Every row gives one point. The points of each table are mixes of a few directions, plus a little noise. How many directions does each table use, and how many do they share? Where both have some left over, give the other angles between the two spaces (their principal angles), to ten degrees, smallest first.
(in the rows, 128 means zero)

First (7 x 2)
[[105 167]
 [124 135]
 [127 129]
 [143 103]
 [146  98]
 [156  79]
 [ 95 186]]
Second (5 x 2)
[[ 99 133]
 [109 131]
 [132 127]
 [205 114]
 [ 95 134]]
Directions: first 1, second 1, shared 0; angles 50

First (7 x 4)
[[ 76 120 128 145]
 [114 121 164 121]
 [139 126  74 112]
 [101 130 181 157]
 [104 128 140 147]
 [203 131 103  77]
 [159 140 106 138]]
Second (5 x 4)
[[158 139 172 138]
 [123 109 127  76]
 [101 129  85 151]
 [111 143  95 185]
 [147 120 161  91]]
Directions: first 3, second 2, shared 2

First (8 x 8)
[[114 161 173 127  81 146 158  84]
 [142 116 136 145 106 171 145 164]
 [131 115 144 137 112 148 150 143]
 [ 84 174 143  97 143 122 101  82]
 [153  89 119 148 125 140 146 173]
 [170 106  83 146 140 105 114 152]
 [128 181 119 122 114 135  99  94]
 [102  83 107 102 203  58 111 132]]
Second (7 x 8)
[[118 136 141 119 126  94 127 100]
 [121 147 137 120 124 108  80 151]
 [205  47  85 171 128  76 133 210]
 [123 140 146 123 114  98 126 105]
 [126 143 142 132 106 155 147 111]
 [105 152 134 118 131 178 132 113]
 [ 99 130 112 114 167 187 150 106]]
Directions: first 4, second 4, shared 3; angles 70

First (10 x 11)
[[127 118 128 130 124 129 125 125 138 135 132]
 [128 127 128 128 128 128 128 128 129 129 128]
 [125  95 128 134 114 132 119 119 161 149 142]
 [126 107 128 132 119 131 122 123 150 142 137]
 [128 130 128 128 129 128 129 129 126 127 127]
 [126 110 128 131 120 130 123 123 146 140 136]
 [126 102 128 133 117 131 120 121 155 145 139]
 [127 121 128 129 125 129 126 126 135 132 131]
 [128 124 128 129 126 129 127 127 132 131 130]
 [139 246 127 107 178 113 162 159   7  51  77]]
Second (11 x 11)
[[175 116  97 149 104 130 132 161 107 145  74]
 [109 140 144 122 136 114  89 101 114 120 155]
 [132 121  85 135  93 156 157 146 153 116 137]
 [ 90 131 133 131 124 134 144 136 141 115 143]
 [126 154 126 130 148 126 127 160  99 123 170]
 [118 133 126 130 153 129 137 114 163 108 175]
 [103 123 148 124 140 120 120  93 155 118 139]
 [160 114  96 132  97 138 121 119 136 132 107]
 [ 95 111 172 122 120 118 140 129 118 148  56]
 [137 125 141 140 141 105 102 116 116 134 104]
 [163 141 139  93 153 137 139 134 106 147 148]]
Directions: first 1, second 6, shared 0; angles 50

First (8 x 14)
[[156 125 123 121 137 132 119 145 120 135 146 128 119 119]
 [105 130 132 133 121 125 136 114 134 123 113 128 135 135]
 [121 129 129 130 126 127 130 124 130 127 124 128 130 130]
 [249 117 108 100 164 145  88 202  94 156 204 129  89  90]
 [139 127 126 126 131 130 124 135 125 131 135 128 124 124]
 [ 16 138 147 154  94 112 166  59 160 102  57 127 164 163]
 [ 79 132 136 140 113 121 144  98 142 117  97 128 144 143]
 [160 125 123 121 138 132 117 147 119 135 148 128 118 118]]
Second (9 x 14)
[[133 107 137 108 121 157 118 177 124 154 126  66 145 163]
 [126 126 111 157 176 192  96 159 128 114 133 105 138 139]
 [121 113 129  88 105  71 134  79 137 110 137 172 113 126]
 [132 127 114 106 101  67 122  79 120 110 104 169  94 126]
 [138 146 141 116  63  65 177  79 125 140  94 173  97  93]
 [130 137 152 125 110 107 151 150 123 163 138 103 147 127]
 [131 115 121 123 124 163 126 129 134 120 112 124 120 132]
 [128 143 116 164 175 148  94 162 114 128 139 101 143 139]
 [113 137 132 164 177 181 134 139 146 114 167 139 155 105]]
Directions: first 1, second 5, shared 0; angles 70

First (8 x 20)
[[130 120 132 122 139  89 132 127 139 139 138 116 109 133 148 136 141 124
  108 137]
 [121 123  69 105 133 132 132 173 126  90  67 153 122 123 130  60  91 127
  181 104]
 [132 117 116 106 145  97 127 152 128 119 121 111 117 139 143 111 139 106
  119 125]
 [130 124 139 129 133 105 130 120 135 140 142 118 117 131 139 143 140 127
  109 137]
 [117 120  87 126 130  93 144 135 152 124  90 161  94 115 153  94  94 159
  161 126]
 [135 117 135 110 146  92 125 141 127 131 141  98 119 143 144 133 154 102
   99 132]
 [132 162 191 175  88 249 110  76  96 141 176 135 196 118  60 190 134 139
  122 130]
 [128 141 155 151 111 167 124 101 121 140 150 134 148 122 106 158 130 140
  123 133]]
Second (11 x 20)
[[130 131 139 132 125 141 124 123 122 130 138 123 137 130 120 138 134 124
  122 129]
 [129 129 135 131 127 131 127 124 127 131 134 126 131 129 126 135 132 127
  123 130]
 [128 127 138 135 128 112 132 113 137 142 140 127 118 127 137 144 133 137
  116 137]
 [126 124 127 131 130 105 134 121 140 137 130 131 112 125 142 132 127 138
  123 135]
 [131 134 131 124 124 162 119 138 111 115 127 123 151 132 108 123 130 113
  134 119]
 [127 129  64  88 132 182 117 202  95  60  56 140 159 133 100  38  95  94
  194  84]
 [122 118 106 124 136  83 140 131 150 133 111 141  96 123 156 113 115 145
  136 133]
 [146 156 229 162 104 233  97  79  82 152 218  84 206 141  62 222 184  96
   69 138]
 [123 120 113 127 134  87 139 126 148 136 118 138 100 123 153 121 119 144
  130 134]
 [123 119 114 128 134  84 140 124 150 138 120 138  97 123 155 123 120 146
  129 136]
 [123 120 112 126 134  89 138 128 146 134 117 138 101 124 151 119 119 143
  132 133]]
Directions: first 3, second 2, shared 2

First (9 x 32)
[[109 143 106 121 119 126 163 157  89 132 129 131 124 128 148 131  95 137
  114 127 134 122 116 127 114 120 109 152 131 129 142 100]
 [139 151 128  89 176 106 102 115 178 126 132 123 170 127  69 115 161 123
  117 110 168 123 119  91 141 124 159 128 115 117  95 174]
 [127 160 116  87 171 106 122 132 154 129 132 125 167 129  82 117 141 128
  110 111 170 120 113  92 133 119 147 141 117 118 103 157]
 [140  54 166 217  47 174 120 103  96 124 118 132  52 127 211 149 121 125
  173 164  39 148 166 202 126 150  99  89 149 147 171  85]
 [117 145 112 113 134 121 147 146 111 130 130 129 135 129 128 128 112 132
  115 123 142 123 117 118 121 121 122 145 127 126 130 119]
 [ 92 127  98 155  71 147 202 181  26 135 126 137  84 129 212 144  52 144
  119 144  97 125 120 162  95 121  72 160 145 140 179  46]
 [152  96 160 154 121 139  88  90 165 123 125 126 116 127 123 129 163 119
  153 136 103 139 149 144 144 142 144  94 129 130 122 151]
 [153  94 162 155 121 140  83  87 169 122 125 125 116 126 121 129 166 118
  154 136 103 139 151 144 145 143 146  91 129 131 120 153]
 [123 181 104  61 193  93 126 140 162 130 135 124 188 129  58 111 142 129
   97 101 196 115 101  70 133 113 155 153 110 113  91 168]]
Second (10 x 32)
[[128 128 128 128 128 128 128 128 129 128 128 128 128 128 128 128 129 128
  128 128 128 128 128 128 128 128 128 128 128 128 128 128]
 [130 126 130 130 127 129 125 125 130 128 128 127 127 128 128 128 130 127
  130 129 127 129 129 129 129 129 129 126 128 128 128 129]
 [158  85 170 163 116 143  76  79 175 122 124 125 111 126 124 130 172 116
  160 139  95 142 156 151 148 146 146  84 130 132 121 155]
 [ 78 199  59  70 148 102 214 209  51 138 135 133 156 131 135 125  55 149
   74 110 183 105  82  91  96  98  97 201 125 122 139  83]
 [ 97 172  85  92 140 112 181 178  81 134 132 132 145 130 132 126  83 140
   95 117 162 114 100 105 108 109 109 173 126 124 135 100]
 [ 75 203  55  67 149 101 219 214  47 139 135 133 158 131 135 125  50 149
   71 109 187 104  80  89  93  96  95 205 124 121 140  81]
 [140 111 144 141 124 134 108 109 146 126 126 127 122 127 126 129 145 123
  141 132 115 134 139 137 136 135 135 111 129 129 125 138]
 [139 112 144 141 124 134 108 110 146 126 126 127 122 127 126 129 145 123
  140 132 115 133 138 136 135 135 135 111 129 129 125 138]
 [160  83 172 165 116 144  73  76 177 121 124 125 110 126 124 130 175 115
  162 140  93 143 157 152 149 147 148  81 130 132 120 157]
 [175  62 192 182 110 152  48  53 200 118 122 123 102 125 122 131 196 109
  178 145  77 149 171 163 158 156 157  61 131 134 117 170]]
Directions: first 2, second 1, shared 1

First (8 x 32)
[[163 100  89 156 182 156 156 115  66 168 134 137 171 131  89 119  75 136
  158 156  85 137 137 157  95 166 183 207 104 162 123 153]
 [134 130 116 123 115 118 113 117 125 102 148 130 102 130 121 132 146 125
  127 135  89 130 125 124 104 140 142 142 137 126 134 142]
 [ 83 171 183 121 117 118  88 152 172 110 105  97  97 113 144 143 155 128
  139 132 202 128 130  96 187  81  64  69 134 109 106  95]
 [139 117 111 118 105 117 132 117 131 111 145 142 117 136 134 125 143 123
  107 116  93 125 122 132 102 141 143 130 138 122 145 140]
 [166  68  87 121 117 137 209 117 116 174 124 176 198 150 156  98  96 125
   72  73 113 114 121 169  97 153 165 126 123 133 167 136]
 [104 145 161 130 135 132 123 146 147 142 103 113 135 120 139 131 125 131
  135 125 190 127 132 117 172  99  91  93 123 123 113 103]
 [135 132 113 123 114 116 108 115 124  96 152 129  96 130 117 134 149 124
  129 139  80 131 124 123  99 143 145 147 139 126 134 145]
 [ 99 161 164 133 139 128  94 144 143 121 113 100 107 114 123 141 136 131
  156 149 173 133 134 106 167 101  92 109 126 124 103 110]]
Second (11 x 32)
[[134 108 126 130 136 140 166 134 127 165 109 141 172 133 143 115 102 130
  112 105 158 122 129 144 139 124 127 115 118 132 135 118]
 [117 138 138 116 103 114 114 129 151 105 132 126 105 128 141 132 153 124
  116 119 131 125 123 117 133 118 112 103 140 114 132 123]
 [118 131 139 115 103 117 128 132 154 117 125 131 120 130 150 127 147 124
  106 107 145 122 123 121 138 115 109  93 138 114 136 118]
 [133 107 129 127 130 138 169 135 133 165 107 143 173 134 150 114 105 129
  105  97 165 120 128 143 143 121 122 104 120 128 137 114]
 [ 95 174 154  97  60  83  53 125 183  34 158 109  25 122 143 152 216 116
  115 132 104 128 116  83 127 108  91  82 167  92 132 128]
 [123 126 135 120 113 124 137 132 145 129 122 133 132 130 146 125 135 126
  110 109 146 123 125 127 137 118 115 101 132 119 135 119]
 [160 122  91 172 211 162 120 113  43 156 144 116 147 120  53 133  72 141
  204 201  65 150 144 146  92 172 191 249  98 174  99 164]
 [137 150 110 149 163 132  75 112  83  97 160 105  83 117  68 147 130 132
  190 198  56 148 136 118  93 156 164 211 123 149 104 160]
 [120 131 137 118 108 119 127 131 149 118 126 130 120 130 145 128 143 125
  111 112 141 123 124 123 136 118 113 100 136 117 134 120]
 [135 110 126 131 137 139 161 133 125 161 112 139 167 132 139 117 104 130
  116 110 152 123 129 143 137 126 129 119 119 133 133 120]
 [137 111 122 135 144 141 158 131 117 161 115 137 165 131 131 118 101 131
  124 118 145 126 131 143 133 130 135 131 117 136 130 124]]
Directions: first 3, second 2, shared 2

First (9 x 32)
[[202 106 118 181 116  76 118  94 173 112 128 173 100 171  41 120 131 161
  106 125 150 102  85 164 107 141 136  98 128 112 128 139]
 [114  88 143 125 144 157 120 127 119 161  94 139 165 144 172  71 127  99
  124 111 107 138 121 140 133 148 127 119 163 136 163 112]
 [173 188  91  92 179  84  52  81 128 146 116 101  90  75 161 195  96 107
  120 129 159 178 127 112 102 120  83 187 143 171 112 172]
 [121 138 131 141  89 121 168 150 137  91 165 129 111 137  72 150 142 166
  135 146 130  94 138 124 135 112 148 110  89  98  99 125]
 [ 94 115 131 147 128 156 156 146 109 130 135 118 149 129 158 122 134 119
  132 127 135 125 137 123 138 127 138 126 125 142 150 104]
 [199 169 124  56 126  66  53  85 169 128 105 140  74 117  67 150 110 145
  126 136 102 138 118 138 106 124 100 142 137  93  63 193]
 [ 94 128 129 146 163 158 151 154 112 128 116 147 151 111 168  99 138 100
  124 108 120 167 122 105 145 152 122 119 130 139 169 114]
 [107 141 131 133  95 132 166 154 127  97 161 121 118 128  95 150 140 155
  139 144 127 104 145 118 138 112 146 117  94 106 103 122]
 [ 48  80 150 132 113 200 168 159  80 158 132  84 192 139 218  98 132 102
  146 130 123 104 162 129 148 116 151 134 142 155 163  72]]
Second (8 x 32)
[[117 168  98 131 126 112 145 128 103 121 163  85 107  91 156 201 116 136
  138 156 179 119 147 108 119  91 128 168 105 166 112 123]
 [178  80 136 188  98 119 106  98 167 116 145 140 128 194  52 126 134 161
  109 116 141  87 111 176 114 142 143 100 130 114 134 123]
 [ 97 141 123 138 135 132 188 165 109 115 128 152 130 108 142 107 140 123
  133 135 125 138 121 102 144 129 137 115 111 124 140 112]
 [108 135 134 145 148 171  97 134 130 114 148 103 146 123 137 157 135 114
  123  97 125 160 150 116 139 149 113 135 120 136 148 130]
 [121 103 136  58 147 121 117 114 103 195  55 140 151 117 211  52 108  85
  136 139  98 139 114 136 120 124 119 142 188 142 137 125]
 [185 157 110  63  75  22 164 108 142 128 113 161  59 119  66 127 112 178
  144 199 132  67 103 140 101  74 145 128 119  92  39 157]
 [134  91 151 132 138 156  94 119 142 144 104 141 156 158 128  83 132 111
  118  97  99 141 121 147 132 159 122 110 155 117 153 128]
 [ 86 149 135 170 155 190 113 157 126  90 169 102 149 115 131 173 146 114
  122  85 127 176 158  99 153 159 114 128  97 134 159 125]]
Directions: first 5, second 5, shared 4; angles 80

First (8 x 32)
[[108 120 118 135 141 100 133  72 115  92 110 125 141 116  88 141 129 162
  134 164 162 132 133 124 138 159 123 118 127 130 153 141]
 [ 75 100 107 149 130 121 126  85 133  93 108 144 152  89  87 115 162 169
  137 171 192 113 128 106 143 197 143 104 133 131 176 126]
 [128  93 120 125 120 147 115 110 170 110 156 102 146 108 104 108 135 102
   86  93 135 122 173 109 118 124 156 141 126 120 160 126]
 [167 152 139 114 126 139 127 164 129 159 151 111 105 162 166 137 100 100
  127  90  80 137 129 142 120  75 118 151 126 128  90 130]
 [146 142 130 122 132 126 129 132 124 136 138 115 116 147 140 139 109 124
  131 115 109 135 130 136 127 104 120 141 126 129 111 134]
 [160 197 131 126 129 141 131 201 102 192 143 129  71 190 214 152  92 138
  191 109  77 133  82 153 143  82  97 153 133 143  51 129]
 [116  96 134 130 108 158 120 161 156 136 131 147 146  97 129  92 162  94
   99 110 132 114 135 113 114 141 153 114 129 120 146 105]
 [123 123 145 124 137  93 144  98  95 106  88 150 147 115  96 139 135 135
  121 171 137 140 114 141 121 144 112 101 123 124 135 132]]
Second (9 x 32)
[[126 134 130 130 126 131 129 142 123 137 123 137 124 130 138 127 131 128
  136 132 125 126 117 130 129 129 125 124 129 130 121 124]
 [127 133 130 130 126 131 129 141 123 136 124 137 124 130 138 127 131 129
  136 131 126 127 117 130 129 130 126 124 129 129 121 125]
 [136  96 115 119 139 113 121  47 157  76 155  75 151 116  68 135 110 123
   80 107 143 137 193 115 122 118 144 150 122 120 172 149]
 [140  82 110 116 143 107 117  14 169  54 165  53 160 112  43 138 103 120
   60  99 150 140 221 109 119 114 151 159 119 117 190 158]
 [122 152 137 134 120 139 133 186 107 166 109 166 112 136 171 123 141 132
  163 143 117 121  81 138 132 135 116 112 133 134  96 113]
 [129 126 127 128 129 127 127 123 130 125 130 125 129 128 124 129 127 128
  125 127 129 129 132 127 127 128 129 130 127 128 131 129]
 [116 177 147 141 112 150 139 249  85 206  88 207  94 145 219 117 155 136
  200 158 105 115  30 149 137 143 103  95 138 140  63  96]
 [127 133 130 129 127 130 129 140 124 135 124 136 125 129 137 127 130 129
  134 131 126 126 119 130 129 130 126 125 129 129 122 125]
 [130 121 125 126 130 125 126 110 134 116 134 116 133 125 114 130 124 127
  117 124 131 130 143 125 127 126 132 133 126 126 138 133]]
Directions: first 4, second 1, shared 1

First (10 x 32)
[[110 144  86 128 166 129 129 113  99 122  68 130 106 104 159 110  95 149
  131 125 203  88  92 174  90 138 106  82 147 159 137  99]
 [156  83 135 215 173 108 142  83 106  62 197 134 161 138  87 148 185 175
  119 136 128 137 124 118 133 163  89 130 100  95 164 163]
 [126 139 152  99  99 132 123 155 147 154 132 120 119 129 129 125 123 103
  130 129 103 136 137 121 138 114 151 150 129 123 116 127]
 [163  87 136 168 135 119 155 116 128  89 203 144 170 163 110 161 184 160
  115 123  89 170 155 107 152 134  94 139 117 134 121 165]
 [134 141 114 104 136  80 124 142  90 138 103 132  65  79 150  75 121 131
  139 155 236  46  99 187  82  92 121 138 176 117 124 116]
 [164  98 165 132 111 127 164 160 146 111 213 134 156 167 135 168 185 152
  111 119  73 188 152 130 156 122  97 152 126 161 100 162]
 [119 142 171 102  97 141 117 160 156 157 133 108 117 126 126 130 120  97
  130 129  90 143 130 121 143 124 162 153 117 115 125 125]
 [108 146 116 120 141 141 119 125 124 138  84 119 114 113 145 119  97 126
  131 124 152 112 105 148 112 139 132 104 131 140 138 104]
 [ 87 152 107 144 156 163 101  96 129 132  57 112 130 113 126 123  75 119
  135 117 134 117  99 123 116 168 147  85 102 122 163  95]
 [115 147 100  70  67 138 108 128 156 179  89 147 142 148 114 119  95  69
  137 119  72 142 187  52 156  86 179 146 133 116  90 123]]
Second (9 x 32)
[[126 116 159 174 149 135 121 113 132 104 154 111 140 126 101 140 142 135
  127 132 106 138 113 119 136 163 131 133  95  96 163 138]
 [119 162 102  48 111 118 138 177 115 171  71 133  75 103 198  96  90 123
  132 129 203  86 110 199  91  83 119 114 189 191  85  96]
 [154 140 213  81  96  69 133 217 119 158 178 102  35  70 152  80 162 113
  138 169 203  63  89 216  98  76 140 203 175  97 117 136]
 [117 121 111 163 153 153 125  92 131 110 115 127 160 144 113 148 118 138
  123 115 101 152 127 102 138 164 122  99  99 131 149 124]
 [117 115 130 184 159 155 120  86 134  99 133 120 166 145  97 153 129 140
  126 118  89 157 124  95 143 177 125 106  84 110 164 132]
 [117 137 145 137 147 134 124 137 123 126 117 109 109 109 140 125 120 137
  128 131 152 114  94 164 112 148 125 119 124 131 148 115]
 [156 110 127 109  89  99 134 134 135 137 170 152 138 146 106 123 158 110
  129 137 100 135 179  83 150  84 138 171 141 104  97 157]
 [118 137  75 106 126 143 134 116 127 138  85 148 144 146 148 133 101 127
  127 111 125 138 148 113 128 118 120  95 141 169 103 112]
 [129 112  91 154 128 144 127  82 137 110 130 150 183 166  98 153 129 128
  123 111  70 167 170  58 155 140 127 113 104 124 126 141]]
Directions: first 5, second 3, shared 3

First (11 x 32)
[[170 123 118 107 121 127 119 129 135 132  90 107 112 151 152 115  96 158
  135 133 134  77 109  81 118 153 147 120 138 185 123 135]
 [136 173 132 119 133 129 109 128 128 103 140 127 119 145 135 140 130 116
  146 153 135 106 113 121 141 110 106 111 139 113 135 123]
 [138  59  94 155 108 175  95 166 117 138 143 100 135 111  89 161 135  48
  118  85 114  76 152 147 104 122 153 161 164  89 101 123]
 [ 45 123 208 132  94 116 122 119 117 148 172 132 154 118 165 127  96 132
   46 154 117 178  95 141 152 103 129 114 120 131 147 124]
 [122  84 113 140 128 134 143 133 124 147 122 129 140 107 109 123 140 122
  121  97 121 147 151 144 115 140 149 150 117 123 118 132]
 [ 88 141 176 111 139  88 176  94 126 132 122 148 165 122 164  80 141 209
  111 140 158 230 117 124 158 142 141 116  61 170 163 141]
 [113 149 139 110 105 138  92 144 110 137 140 112 109 132 151 149  93  76
  104 156  88  56  96 112 128 107 143 109 155 115 109 120]
 [155 233 114  98 162 122 114 122 121  66 139 134 122 156 136 133 170 115
  201 171 155 107 112 115 162 101  97  94 116  94 146 125]
 [131 123  77 139 161 116 174 122 129 152 104 164 107  95  86 122 158 122
  162 101  90 154 175 165 102 144 129 148 109  93 101 126]
 [163 114 126  99 109 132 109 136 125 139  92  94 119 149 165 115  86 145
  119 135 129  60  97  71 120 152 168 117 138 192 119 137]
 [146  87 109 197 150 131 155 115 175 116 143 160 126 124  56 143 161 165
  145  84 167 216 190 187 109 134  47 168 149 101 146 121]]
Second (9 x 32)
[[122  99 127 144 196 135  83 100 198  86 150 105  17 140 114 116 109  98
   67 196 171 166 141 176 120  99 157 171 109  77 113 172]
 [131 167 120 124  97 122 157 144  89 147 122 155 183 119 123 146 149 134
  180  92  93 106 128 114 133 136  88 100 147 133 133  95]
 [117  89 137 106 162 141  92 119 144  98 135  81  96 132 153  95 128 101
   80 168 176 144 117 129 142 118 219 153  75 121 125 174]
 [138 184 113 120  90 132 149 156  72 135 132 152 207 121 120 158 169 114
  205  83  96  87 126 109 141 128  81  92 152 120 138  87]
 [109 149 127 117 134 109 158 120 114 148 116 151 131 111 134 117 133 138
  135 129  97 145 131 132 128 134 134 118 107 126 121 124]
 [131 146 127 125  95 122 154 140  97 152 117 146 178 121 131 137 135 146
  160  94 101 111 124 108 129 142 102 106 143 151 134 103]
 [141 132 125 136 113 136 123 138 123 125 133 128 145 135 120 144 131 127
  144 114 130 110 128 122 128 128 101 123 152 130 134 115]
 [122 147 129 129 103 108 169 128 109 167 109 162 156 115 127 131 122 163
  148 100  84 131 131 119 119 148  94 109 140 152 127 103]
 [140  37 147 149 162 148  66 107 206  96 138  71  39 157 132 108  75 132
   33 176 202 152 126 142 114 121 175 181 127 142 126 179]]
Directions: first 6, second 4, shared 3; angles 80
